Every row gives one point. The last column is the point's height on a tilted bowl or saddle (a function of degree 2), plus a little noise. Count its main directions that bend up, bend down and stay straight.

Points (18 x 4):
[[ -3 -41 -50 -53]
 [-16  35   7 -18]
 [  6  34 -19 -20]
 [ 72 -60 -19   1]
 [ 15  29  25 -15]
 [ 58  21   2  20]
 [-12 -10 -52 -32]
 [ 60  33  46   3]
 [-53   9 -27  12]
 [ 48  21 -46 -27]
 [-61 -26  51 -46]
 [ 43  39 -46 -44]
 [-78  16  -9  36]
 [-13  46 -21 -30]
 [ 14 -16  17  -3]
 [-64   1   7  15]
 [-59 -78 -62 -98]
 [ 12 -66 -48 -82]]
Directions: 1 up, 2 down, 0 straight

Points (22 x 5):
[[   9   52    6  -12   57]
 [  -1   67   22  -46   78]
 [ -24  -21   26   38   41]
 [ -37  -49   50    8   20]
 [  -2    2  -46   34   11]
 [  13    5  -30   -4   16]
 [  81  -69   42  -69  -34]
 [ -44   45    7  -39   66]
 [ -24  -11   20   34   41]
 [ -37   11   56   25   40]
 [ -93  -42   66  -39   25]
 [ -51  -25   39    7   37]
 [  -4   21  -91   28  -42]
 [  -6  -27   31  -14    9]
 [  -1   16  -16    2   27]
 [ -29  -13 -100   23  -27]
 [ -67  -39   -8    0   65]
 [  26    4   30  -25   14]
 [ -29  -36   30    7   28]
 [ -62   33  -21   49   56]
 [  37  -48  -60   33   28]
 [  59  -84   31  -58  -19]]
Directions: 2 up, 1 down, 1 straight

Points (46 x 7):
[[  21  -30  121  -42   35  -23   90]
 [ -59   15   54   -6   14    4   38]
 [  29  -23    5  -30  -32   29    7]
 [ -45    7  -43   63  -48  -34   72]
 [ -67  -16  -41   23   11  -60   71]
 [ -18   63   30    3   -6  -34    3]
 [  -8  -50   75   17   44  -17   18]
 [ -34   34    4    0   -3    7   -2]
 [ -15  -51   67  -42   49    8   39]
 [ -46  -21  -26   31  -26  -11   29]
 [  20   14   31   48  -19   28   19]
 [  68   -3  -25  -21   21   -7   24]
 [   1   78  -55   -5  -15  -48   18]
 [ -41   76  -39   20   39  -30   27]
 [ -16   61   67  -13    5    6   14]
 [ -12   -4    2    8    2  -32    4]
 [ -45   21    6  -63    5  -46   53]
 [ -97   -2  -73   12  -34  -19  109]
 [ -64  -40   -4  -32    0  -11   32]
 [  54   39  -53  -17    7   40   21]
 [ -16   24   -9  -58   17  -24   30]
 [ -23  -49   43   25   47  -26    8]
 [ -52    1  -13   13   11  -76   57]
 [ -51   12  -24   50  -11   -5   35]
 [   6  -49   54   17  -20  -23    3]
 [ -14   -5   13  -61  -33   43   31]
 [ -12   28  -45   -9   25   88   44]
 [ -25   26   22  -49   27    1   26]
 [  24  -34  -46  -29  -40   61   32]
 [ -29   52    1  -36  -34   56   -4]
 [ -14   37  -14   -9   39    3   10]
 [ -20   32   18   33  -25   25    3]
 [ -49  -44  -24   14   42    4   32]
 [  14  -16   21  -33   10   -9    4]
 [  23    3   14    3  -21    2   -2]
 [ -31   95   34  -39   18   31  -19]
 [-103   22  -13   94   -6  -19  118]
 [ -43   69  -22   -1  -10   16  -18]
 [   2  -20  -10  -16   22   -6    2]
 [  -7  -36  -24  -28  -19  -49    9]
 [  76  -71   30   49   70   15   33]
 [  -2   45    8   15   64  -68   53]
 [  -5    0   53   71   64  -24   55]
 [  26   21    9   11  -60   16    8]
 [ -12  -32  -31  -40    0   -8   12]
 [  33  -11  -28   24  -51    0   14]]
Directions: 5 up, 1 down, 0 straight
